Each row is a point. The points of each table are mixes of a few directions, plus a little noise. How many directions does each table use, and how many do they share? Where both have some left over, give the other angles between the two spaces (their principal angles), to ten degrees, smallest first.
In the rows, zero is written as 128.

First (4 x 3):
[[ 39 166 187]
 [118 132 133]
 [185 103  90]
 [170 110 101]]
Second:
[[ 49 162 180]
 [177 107  96]
 [ 72 152 165]
 [172 109  99]
 [199  97  81]
 [ 98 141 148]]
Directions: first 1, second 1, shared 1

First:
[[ 70  86 134 190]
 [130 105 153  67]
 [103  90 197 127]
 [150 126 155  64]
 [144 167 164 215]
 [136 132  97 110]
 [181 197  86 150]
 [113 117  40 102]]
Second (8 x 4):
[[ 68  92  85 188]
 [170 158 156 103]
 [194 175 167  84]
 [141 143  80 109]
 [136 130 166 127]
 [159 151 221 145]
 [ 62  65  93 125]
 [ 95 110  54 142]]
Directions: first 3, second 3, shared 3

First (9 x 6):
[[ 91  86 132 122 137 120]
 [158 156  98 117 154 127]
 [211 148  79 117 131  93]
 [136 140 161 149  85 136]
 [ 74 178 162 137 148 190]
 [210 172  88 123 127 109]
 [118  34 131 128  97  75]
 [ 41 109 173 136 136 165]
 [113 127 129 125 138 135]]
Second (8 x 6):
[[130 113 113 134 132  96]
 [134  87  86 143 138  40]
 [123 160 160 116 120 196]
 [135  84  84 144 139  35]
 [127 137 137 125 126 147]
 [125 148 148 121 123 170]
 [131 111 111 134 133  91]
 [120 185 185 107 114 249]]
Directions: first 3, second 1, shared 0; angles 30

First (8 x 8):
[[167 182 174 191  43 112 143 163]
 [104  88 127  88 202 157 145  33]
 [142 151 128 151  86 112 118 182]
 [131 137 106 133 103 110 105 195]
 [152 158 169 166  86 127 150 115]
 [ 97  86  87  78 192 138 112 111]
 [ 79  58  78  49 240 153 116  65]
 [153 163 154 168  71 115 134 159]]
Second (9 x 8):
[[159 163 208 176  90 141 180  49]
 [136 141 126 141 102 118 119 168]
 [148 158 142 161  77 113 128 171]
 [109 112  52  97 133 102  71 243]
 [138 133 192 144 139 154 177  12]
 [ 92  88  35  71 171 110  67 224]
 [131 133 122 132 117 121 121 154]
 [123 112 164 118 170 156 165  19]
 [116 111 114 108 154 132 123 116]]
Directions: first 2, second 2, shared 2

First:
[[176 154 112  12 203  79 249 193  52]
 [114 120 133 161 106 142  93 109 150]
 [ 85 105 142 233  61 171  20  68 196]
 [143 136 123  91 151 112 165 148 105]
 [146 137 122  85 157 109 174 153  99]
 [135 131 126 110 140 121 146 138 117]
 [119 123 131 150 114 137 106 116 141]
 [ 97 112 138 202  80 159  51  86 176]
 [134 131 126 112 139 121 145 138 118]
 [129 128 128 125 130 127 131 129 126]]
Second:
[[120 124 131 149 116 137 109 117 139]
 [106 114 137 186  91 152  68  95 166]
 [154 143 118  66 170  99 196 165  85]
 [108 117 136 177  95 150  74  99 161]
 [102 115 137 186  89 151  69  97 167]
 [135 134 124 108 139 120 147 138 115]
 [170 152 113  24 194  84 236 188  60]]
Directions: first 1, second 1, shared 1

First (8 x 12):
[[132 130 114 125 113 122 143 123 121 116 120 126]
 [112 120 188 144 184 158  64 147 155 177 158 137]
 [145 136  72 115  77  98 187 109 101  80  99 115]
 [134 131 103 121 104 115 157 120 115 106 115 124]
 [ 95 113 242 157 231 189   7 168 182 223 186 149]
 [123 127 145 131 143 139 108 135 134 143 137 132]
 [143 135  76 115  82 101 183 109 104  87 101 119]
 [140 134  83 121  88 106 175 113 109  93 107 120]]
Second:
[[140 132 149 126 149 155 108 141 133 139 138 111]
 [147 134 163 125 161 171  97 149 136 146 144 101]
 [ 90 116  59 135  62  41 190  87 112  93  97 182]
 [ 80 113  40 138  45  18 207  75 108  83  89 196]
 [143 133 156 125 155 163 102 145 135 142 140 106]
 [151 135 169 124 167 180  91 153 138 149 146  96]
 [156 137 180 122 177 192  82 159 140 154 151  88]
 [101 119  79 133  82  67 172  99 117 103 107 166]
 [155 136 176 123 174 188  85 157 139 153 149  91]
 [117 124 108 130 109 103 146 116 123 118 119 144]]
Directions: first 1, second 1, shared 0; angles 40

First:
[[128 137 138 137 161 145 120 132  80 177 105 104 124  88]
 [161 131 122 110  71 145 137 145 165 114 116 139 127 103]
 [125 118 123 121 126 114  79 102  57 129 126 127 145 119]
 [175 125  87 111 143 124  87 147 117 169 116 121 148 115]
 [129 119 101 127 201 128 124  87 156  89 189 154 135 137]
 [103 132 152 123 131 147 127 120  88 149 108  92 122 109]
 [109 131 148 164 104  97 165 137 163  88 142 174 114 167]
 [ 94 132 154 130  85 123 185 154 200 110 122 114 109 186]]
Second:
[[249 242 205 141 151 191  56  12 154 145  91 143 181 228]
 [167 164 153 132 135 148 105  91 136 134 116 133 145 160]
 [114 115 119 126 125 121 136 141 125 126 132 126 122 117]
 [ 94  96 106 124 122 111 148 160 121 123 138 124 113 100]
 [ 82  85  99 123 119 104 155 172 118 121 142 122 108  90]
 [159 157 148 131 134 144 110  98 135 132 118 132 141 154]
 [111 112 117 126 125 119 138 144 124 126 133 126 121 114]
 [120 121 123 127 127 124 133 135 126 127 130 127 125 122]
 [ 80  83  98 123 119 103 156 174 118 121 143 122 107  88]
 [111 112 117 126 125 119 138 145 124 125 133 126 120 113]
 [120 121 123 127 127 124 133 136 126 127 130 127 124 121]]
Directions: first 6, second 1, shared 0; angles 80

First, 11 rows:
[[169 139 156 134 163 107 121 130 147 117 112 160 147 102 146 114 129 108]
 [170 135 162 132 172  91 112 127 148 116 109 176 152  98 141 121 125  99]
 [ 59  55 104 103 101  76 107  93 107 138 134 134 113 168  75 171  93 108]
 [165 130 135 139  92 172 232 172 166  90  83  69 144 130 195   7 120 109]
 [ 81  95  87 121  51 179 194 137 120 128 129  40 102 177 134  87 116 146]
 [195 146 168 141 183 126  84  86 145 150 140 145 119 101 154 159 144 147]
 [123 175 124 133 147 130 107 160 115 122 136 167 146 103 112 144 147 132]
 [141 125 127 133 117 163 134 106 131 146 142  84 103 140 147 131 136 159]
 [ 91 217  90 138 116 186 117 191  90 130 160 137 135 111 100 151 172 171]
 [ 89  68 120 110 125  82  85  75 112 151 144 137 106 156  87 188 104 123]
 [126 122 135 124 143  97 115 130 129 120 119 161 142 120 116 134 120 106]]
Second, 10 rows:
[[ 99  97 126 116 105  94 123 123 128 126 135 129 126 143 136 119 106 123]
 [ 92  95 123 115  96  90 115 113 124 133 147 121 118 148 144 125 101 134]
 [102 108 123 119 105 105 112 112 123 140 152 119 114 142 140 137 115 146]
 [140 167 123 138 134 177  88 103 115 169 175  98  95 126 137 177 160 195]
 [107 125 123 126 109 129  98 105 116 155 168 107 101 141 145 152 127 171]
 [209 196 138 157 198 210 160 160 134 114  80 143 154  86  91 128 182 107]
 [149 119 134 130 150 114 175 161 145  88  68 161 167 113 104  85 119  60]
 [145 170 125 142 138 179  94 107 114 165 168 100  97 122 135 174 163 190]
 [ 67  36 127  96  84  15 165 146 146  81  86 162 161 153 134  57  52  43]
 [174 162 133 144 167 169 147 148 135 116  99 140 147 105 106 123 156 110]]
Directions: first 4, second 2, shared 1; angles 40

First:
[[172 114 158 161 143 136 119 101 148 123 149 144 114 155 180 143  80 198
  213 162]
 [132 132 100 130 116  71  80 174 111 144 107 118  89 164 167 148 100 120
  181 126]
 [ 96 152 123 110  78 123 132 155 161 125  76 106  99  88  97 103 141  73
   82  88]
 [116 124  83 109 148  83 106 169  71 145 137 125 134 165 137 149 140 111
  132 128]
 [114 136 107 127 107 111  94 138 117 139 107 114 122 118 113 128 141  72
   94 109]
 [146 127 170 152 116 171 142  83 176 114 128 134 126 100 127 114 112 150
  133 135]
 [118 132 159 123 123 181 178  93 163 110 131 132 151  83  87 101 151 129
   75 120]
 [114 127 152 100 150 165 218 130 149 105 146 141 148 114 107 107 144 183
  119 131]
 [143 108  98 141 170 112  83 109  57 149 173 137 170 164 137 159 142 116
  122 152]]
Second (11 x 20):
[[ 99 141 133 101 103  96 119 169 112 135 102  80 109 119 120 120 120  88
  111  92]
 [153 112 119 173 148 175 145  78 159 124 136 181 150 120 137 125 138 183
  144 150]
 [118 137 130  80 143 129 168 147 122 109 156 138 135 144 100 131 151 119
  102 148]
 [130 128 130 130 125 121 114 130 123 133 123 119 124 128 132 131 122 123
  132 124]
 [159 120 129 116 166 146 144 102 122 109 188 177 150 166 123 151 142 147
  136 189]
 [121 126 121 145 122 146 147 122 150 130 106 137 129 104 124 112 136 147
  123 112]
 [112 132 136 158  72  51   7 164  83 175  62  17  79 114 176 134  60  59
  158  57]
 [ 74 150 128  88  88 102 148 188 127 133  74  70 103  90 103  98 134  86
   90  62]
 [145 122 126 130 148 146 143 107 132 118 155 159 142 143 127 136 138 149
  132 159]
 [137 123 121 131 150 170 182 104 156 111 147 181 151 124 112 120 157 169
  119 154]
 [162 115 131 153 146 127  88  97 115 133 156 144 135 156 153 152 111 138
  160 160]]
Directions: first 4, second 3, shared 1; angles 30, 50

First, 8 rows:
[[110 140 162 112 112 120 119 112 115 156  52  89 110 223 117 108  79  91
  225 103 159  82 148 171]
 [129 124 118 131 132 140 114 161 141 139 125 141 124 163 162 111 148 104
  150 150  94 100 137 132]
 [120  91 116 169 149 115  91 115 124 121  86 124 106 140 113 100 118 103
  209 122  98  66 175 201]
 [128 100 100 158 149 141  85 176 149 138 112 152 111 176 177  88 162  82
  194 164  51  55 166 169]
 [141 117 108 143 140 119 147 101 124  91 190 146 145   7  94 161 146 185
   30 123 137 192 106  96]
 [131 167 158  85 101 124 179  94 113 123 157 110 150  88  96 171 104 174
   43 100 203 211  76  65]
 [134 132 120 124 129 135 134 141 135 126 154 141 136 111 141 134 146 136
   94 140 120 145 116 105]
 [130 152 143 101 112 131 156 122 124 131 148 122 142 116 123 149 122 149
   79 121 163 172  98  87]]
Second (10 x 24):
[[159 103 110 133 124 150  87 116  88 170  99 171  85 127  87 198 184 150
  139 126 160 165 141 126]
 [131 118 161  97 129 121 200 129 128 115 135 130 144 140 125  85 107 100
  163  90 115 127 115 193]
 [200 123 149 166 159  89 143 156 120 134 186 180 102 111 144 169 141 148
   86 150 163 152 135 149]
 [ 50 162 142 134 136 119 191  91 186 122 123  64 148 178 150  60  45  75
  164  75  56  81  76 146]
 [ 81 135  61 127  98 162  61 107 118 136  66 102 138 132 106 133 162 134
  118 148 115 122 130  46]
 [ 80 204 107 162 167 132  72 162 131 115 172 137 117 129 168 116 130 152
   43 156 123  90 139  59]
 [200 109 138 135 136  79 178 174 117  88 179 161 160  95 146 109 144 131
   77 169 155 149 138 148]
 [171 101 187 147 134 113 125 119 163 151 155 118  91 124 145 183  81 144
  170 121 149 136 130 173]
 [ 89 140 152  49 117 193  93 148  92 118 106 127 125 117 114 108 143 146
  171 104 145 116 169 155]
 [123  88  72 132  80 124 134  86 136 127  57  89 166 134  97 122 142 102
  148 144 103 141 105  86]]
Directions: first 3, second 6, shared 0; angles 40, 70, 90

First, 10 rows:
[[121  66 163 108 143 153 189 180  71 104 125 151 232 165  81 173  78 116
  178  63 202 101 202 144 132 130 106  89 167  52 122  13]
 [142 183  95 148 122 107  61  76 186 151 141 114  39  96 170  87 174 146
   89 189  62 148  68 111 126 124 152 168  88 199 126 236]
 [133 140 122 128 134 118 106 105 150 118 138 133 105 119 145 117 139 129
  125 138 113 135 119 124 130 129 136 135 121 151 123 151]
 [148 170 104 131 153 101  55  50 202 107 162 142  54 102 181  98 166 139
  123 165  84 144 101 115 131 129 161 158  98 199 110 208]
 [145 102 126 155 128 171 117 193  89 203 137 115 198 152  79 140 113 164
  140 124 147  79 151 125 128 108 119 145 103  70 124 128]
 [124  97 151  94 163 118 151 101 136  45 143 172 158 139 139 152 106 106
  178  82 173 133 180 140 135 144 131  95 164 120 109  56]
 [131  82 138 158 104 188 163 249  41 231 111  97 236 167  42 155  94 160
  132 108 165  71 157 129 125 105  97 132 117  27 142  89]
 [ 93 152 139  97 106  81 180  78 148  49  92 130  55 102 174 118 137  71
   99 126 113 191  93 139 124 155 122  93 174 177 148 106]
 [141 161 109 132 140 108  76  72 182 115 151 134  68 106 169 103 158 137
  118 160  91 143 102 118 130 128 152 150 104 183 118 193]
 [104 123 135 135  84 135 186 178  81 158  83  95 135 130 100 134 115 112
   94 127 130 139 106 133 121 129 100 112 147 102 159 104]]
Second:
[[ 60 125 191  80 150  61 203  92  99  53  21 122 122  82 138  79 147  66
  137 108 190 216 173 118  34 119 149 100 193 178 115  40]
 [173 171  75 178  82 173  80 158 143 223 169  91 103 152 123 142 130 170
   67 179  47  64  54 131 195 133 103 158  52 120 152 228]
 [175 145 102 145 147 155  68 110 165 145 187 141 137 152 138 144 126 161
  134 141  99  71 128 131 178 133 132 146  73 132 111 171]
 [128 128 104 153  80 150 136 178 108 184 133 103 112 134 110 141 121 139
   94 143  97 121  77 131 147 129 105 133 125  96 162 163]
 [137 154 118 140 117 133 115 124 135 153 124 110 115 129 132 121 137 135
  101 150 102 113 107 127 140 128 124 138  99 145 131 157]
 [147  97 135 111 179 131  99 101 153  75 177 177 163 142 136 147 116 136
  192  93 163 113 184 131 136 131 147 122 137 116  97  96]
 [132 102  91 163  60 169 141 214  97 202 159 109 118 144  95 164 106 149
  101 132  96 116  63 136 162 131  92 132 142  53 178 168]
 [131 119 173  77 229  89 106  33 169  12 132 187 166 121 161 111 136 109
  208  91 194 138 235 123  94 127 175 114 138 181  59  53]
 [ 84 103 172  89 154  86 177 106 109  59  76 145 139 103 131 108 131  89
  162  95 188 188 177 124  66 123 145 104 189 142 115  51]
 [114 137 118 145  81 133 153 166 103 173 102  95 105 122 115 124 130 125
   85 146 104 139  81 128 127 126 108 130 132 116 160 151]]
Directions: first 3, second 3, shared 1; angles 30, 50

First, 10 rows:
[[138 109 128 124  93 153 102  86 136 134 130 130  95 102 154 132 123 136
  159 155 112 126 164 123 129 134 116 129 128 110 142  96]
 [ 71 147 141  93 140  76 144 191 120 111 163 148  72  70  91 147 142 110
  138 146 151 186 150 129 136  95 173 206 145 108 138 115]
 [130  98  64 121  74 180  81 133 154 112  75 108 196 161 173 207  94 104
   94 104  96  88  84 163 135 163  74 116  99 110  96 138]
 [106 145 141 167 188  90 158 161 101 115 143 121 215 186 114 127 135 129
   99 108 138 120  82 100 121 124 117  72 126 157 130 169]
 [211 111 118 120  98 208 110  74 169 150 145 123  48  98 165  77 112 143
  153 143 130 119 167 175 109 145 134 135 101 155 112  84]
 [101 100  98  96  41 141  75  90 132 134  41 127 140 121 143 201 118 117
  134 126  82 101 135 117 161 145  91 153 149  53 133 124]
 [141 134 161 159 170 122 149 112 115 130 186 132 115 125 134  80 137 148
  153 154 141 139 151 107 110 120 138  91 123 160 150 113]
 [102 128 157 122 112  93 125  93 104 141 103 140 112 113 109 127 147 141
  155 144 114 131 158  83 147 117 131 135 166  88 160 125]
 [109 163 127 147 208  86 179 222 117 106 156 123 198 178  90 123 132 110
   69  86 165 140  57 142 115 115 147 114 114 180 101 181]
 [171 145 149 132 156 132 157 119 132 148 140 130  91 129 106  62 137 142
  127 117 152 132 134 141 117 122 158 129 130 162 119 133]]
Second, 8 rows:
[[130 126 127 123 135 130 127 131 129 129 133 129 125 127 125 131 122 125
  128 129 132 129 130 125 132 129 130 127 127 130 127 124]
 [131 124 127 119 141 130 126 132 130 130 136 131 124 125 124 134 119 121
  127 130 134 131 131 125 134 129 131 126 126 133 127 123]
 [151  94 109  48 248 143 107 168 151 144 197 153  93 104  92 181  41  65
  122 144 181 156 166  93 181 133 166 107 108 173 123  67]
 [106 160 146 205  11 113 148  89 106 112  60 102 162 151 163  76 212 191
  134 112  76 102  92 162  77 123  92 150 148  84 132 185]
 [130 123 125 116 144 129 125 133 131 130 138 132 123 124 123 135 115 119
  127 129 135 131 134 124 135 129 133 125 125 135 127 120]
 [106 162 146 208   7 113 148  88 105 112  58 102 164 152 165  75 217 191
  134 112  75 100  91 163  76 123  90 150 149  83 133 188]
 [147  99 112  59 231 141 111 162 148 141 187 150  98 108  96 174  52  73
  124 142 174 151 160  98 173 133 160 108 111 166 124  77]
 [123 134 131 142 106 127 131 120 125 125 115 124 135 134 135 118 144 140
  129 125 118 122 120 134 117 127 122 132 132 119 129 140]]
Directions: first 5, second 1, shared 0; angles 60

First (10 x 32):
[[124 134  94 123 141 142 127 121 129 174 108 139 134 117 135 160 148  85
  116 141 116 177 113 109 136 121 124 136  94 169 156 130]
 [134 117 184 135 105 105 129 140 127  54 160 110 119 145 117  77  95 199
  148 105 148  49 151 159 117 140 136 116 183  61  83 125]
 [131 123 151 130 119 120 128 133 127  99 140 122 124 136 124 109 115 156
  135 119 136  97 137 141 124 132 130 123 150 102 110 126]
 [128 127 132 129 127 126 129 129 127 122 131 127 127 129 127 124 126 133
  129 126 130 121 130 130 127 129 129 128 133 122 124 127]
 [124 138  82 122 146 147 127 119 128 191 102 142 135 114 137 171 155  68
  112 147 112 194 109 102 138 119 121 140  82 184 166 131]
 [126 131 116 126 133 134 128 125 130 144 121 132 130 124 131 139 135 113
  123 132 124 146 123 121 130 125 126 131 115 143 138 129]
 [124 135  89 122 144 144 127 120 130 182 105 139 135 116 135 164 152  78
  114 144 115 184 111 105 136 119 122 138  89 177 160 130]
 [134 112 205 138  98  96 130 144 126  24 171 104 114 151 113  56  81 226
  155  97 154  19 161 172 113 144 139 110 204  35  66 124]
 [127 129 127 128 128 128 127 128 128 129 128 128 128 128 128 129 129 126
  128 129 128 130 127 127 128 128 128 128 128 129 129 128]
 [126 133 103 125 138 138 127 123 129 162 114 135 132 121 134 152 143  96
  120 137 119 164 117 115 133 122 125 133 103 158 148 130]]
Second (10 x 32):
[[119 162 109 116 138 104  87 133 145 142 121 153 133  93 113 157 125  30
  101 136 115 191 113 111 147 127  76 148 138 171 138 110]
 [133 112 131 133 124 144 149 126 118 131 127 116 127 144 138 118 133 172
  140 127 132 104 134 133 119 126 154 118 117 113 130 137]
 [140  91 159 145 111 147 170 126 108  94 141  99 120 168 139  84 122 249
  159 114 145  41 152 153 104 130 181 100 131  67 105 144]
 [143  84 137 143 118 169 188 118 101 132 125  99 124 174 154 102 143 245
  159 124 139  61 142 140 103 125 199 101  96  91 129 151]
 [127 136 123 126 130 122 118 128 133 132 126 134 131 118 125 136 127 103
  122 129 125 145 124 123 133 127 114 133 130 138 131 125]
 [123 146 109 120 136 119 109 126 139 149 118 142 131 108 124 152 132  64
  112 137 118 174 117 114 140 126 100 142 122 162 142 122]
 [120 155 123 118 133 103  91 134 145 127 128 147 130  99 112 145 121  52
  107 132 121 172 119 118 145 131  83 145 146 156 128 113]
 [125 138 138 125 125 112 110 135 134 112 135 132 126 119 118 124 117 110
  123 124 131 131 129 131 133 133 109 133 148 124 120 122]
 [120 159 133 116 130  92  83 139 147 112 135 148 130  97 109 139 112  51
  108 128 121 166 122 123 144 132  77 147 161 146 120 109]
 [138  97 121 138 128 167 173 116 107 150 119 108 129 158 149 121 150 201
  145 130 131  96 135 130 111 124 180 111  90 116 139 147]]
Directions: first 1, second 2, shared 1

First (9 x 32):
[[120 116 149 132 130 121 164 120 124 131 146  78 162 112 158 144 136 104
  120 109 110  94 126 113 119 108 109 147 106 135  90 142]
 [139 163  87 101  80 162  87 146 183  90  74 249  66 177  66 115 107 154
  170 174 131 199 148 149 146 172 187 123 184 107 181 112]
 [127 149 112 100  77 162 137 137 189  88  89 194 108 161 101 137 117 123
  167 152 104 158 148 129 138 146 167 150 162 114 131 130]
 [110 102 172 134 135 116 203 112 120 134 164  24 198  95 189 161 145  77
  113  88  94  56 125  94 111  85  87 167  83 143  48 157]
 [134 128 120 136 143 120 101 130 111 140 130 137 113 128 120 114 127 145
  120 133 147 140 122 138 129 135 128 109 130 129 152 119]
 [128 124 129 134 141 121 122 127 112 138 135 119 129 122 131 125 130 133
  117 124 135 124 123 129 127 126 121 119 122 131 133 124]
 [127 114 142 145 155 110 132 121  96 149 152  81 146 105 149 126 136 126
  105 112 136 104 117 124 121 114 103 119 106 136 120 130]
 [132 118 129 143 157 111 110 128  95 151 144 108 129 115 133 117 132 140
  108 121 147 122 115 134 125 124 112 109 116 133 141 123]
 [134 136 113 130 131 128  97 135 121 130 118 160 102 136 107 113 122 149
  128 143 145 151 126 141 133 142 138 110 141 123 160 117]]
Second:
[[154 188 155  73  71 181 121 134 171  88 134 141 141 110 161 137  98 127
  130 127 124 136 136 130 154 104 149 129 124  73 161 131]
 [ 85  66 122 157 127 126 128 150 110 154 126  80 165 128 127 121 148 124
   98 107 131  69 101 141 115 109 113 135 115 146  90 138]
 [173 203 131 128 107 133  81 111 191  84 131 193  75 118 160 112 102 125
  175 139 118 164 171 105 150 109 161 104 140 112 156 119]
 [145 159 118 177 212  64 133 130  72 137 135 128  86 102  63 164 140 141
  170 124 117 193 146  90 112 141 121 128 138 134 128 128]
 [111 166 104 151 120 144 177 176 106 140 123 140 140 163  95 103 149 120
   84 124  99 129 144 105 130 134 130 142 117 131  84 110]
 [123  33 131  87 133 115 134  71 117 155 119 121 133 154 148 129 126 127
  120 155 166 112  95 177 118 174 103 126 139 167 159 127]
 [136 101 122 121 152 104 136  97 113 141 125 139 110 143 119 131 130 129
  137 147 140 148 126 137 119 160 116 127 138 152 142 124]
 [131 171 125 126 121 143 152 152 121 122 129 137 131 134 112 127 130 128
  114 125 110 144 142 113 136 127 134 135 122 114 119 122]
 [121 141 122 116  84 163 140 142 153 122 122 145 141 154 150  98 130 118
   98 132 121 106 135 132 141 123 137 128 123 127 114 120]
 [105  52 151 144 147 105  76 115 121 136 137  59 155  73 147 160 127 136
  152  99 150  80  86 150 111  92 116 123 124 128 130 158]]
Directions: first 2, second 5, shared 0; angles 40, 60

First (8 x 32):
[[144 142 111 100 153 167 127 116 112  88 144 113 169 109 185 127 102  72
   94 123 133 123 148 118 133 144 118 119 111 120 165 129]
 [101  35  72 101 176 109 136 186 148  81 180 140 156 130 133  78 124  77
  156 158 169 116 120  93 153 149 187 105  81 114 146  70]
 [128  79 116 127 119  63 194  71 122 169 106 113 115 158  48 106 127 178
  147 127 127 139  94 150 108 117 129 122 139  91 130 147]
 [107 150 133 132 144 140 126 170 146 140 123 106 121 112 125 126 119 120
  138 152  99 123 126 109 130 160 148 144 119  94 133 108]
 [137 183 156 142 154 186  99 143 123 108 175 148 142 107 180 151 157 110
  113 108 118  97 121 156 135 161 129 126 118 114 139 115]
 [127  77 107 136 141  90 158 110 128 128 142 145 125 155  87 110 144 139
  153 124 154 125 107 139 127 118 144 111 126 124 117 121]
 [108 110 168 101  67 119 131 133 112 148 118 138 120 106 124 115 143 205
  110 107 117 122 114 152 119 131 114 148 105 121 153 150]
 [169 249 158 182  69 152  54  96 131 160  36 123  83 149 139 210 111 122
  111 122 107 174 201 102 115  47  47 152 221 246  46 187]]
Second (8 x 32):
[[137 188 122  75 103 137 196 114 113 124  72  46 118  87 150 141  75 115
   24 160  37 188 181  69  92 140 100 131 151 132 196 183]
 [149 166 151 106 121 167 135  92 103 111 130 114 150 105 172 146 119 124
   79 107 106 127 135 145 115 147 101 131 123 115 163 150]
 [126 125 128 128 131 124 132 129 127 135 130 130 129 128 123 123 130 133
  134 126 131 122 122 135 130 127 129 126 125 119 131 129]
 [139 134 145 130 130 150 115 109 116 119 146 142 146 126 150 134 138 131
  127 104 141 108 117 157 130 138 119 128 118 117 131 126]
 [146 149 157 120 133 162 127  90 101 129 158 140 161 113 162 128 140 143
  114  84 138  91 106 190 130 150 109 126 106  86 162 140]
 [133 127 136 133 130 140 111 121 126 118 138 140 135 132 138 136 135 124
  134 118 140 120 123 137 130 129 126 128 124 133 117 121]
 [104  79 115 154 150  81 127 157 143 176 156 165 122 150  73  83 159 164
  208 119 176  80  84 173 155 119 161 120 113  88 113 107]
 [ 92  55  73 179 127  62  81 212 196 114  92 147  64 184  54 135 129  90
  204 205 155 184 155  16 141  74 181 131 163 235   9  67]]
Directions: first 6, second 3, shared 1; angles 30, 30
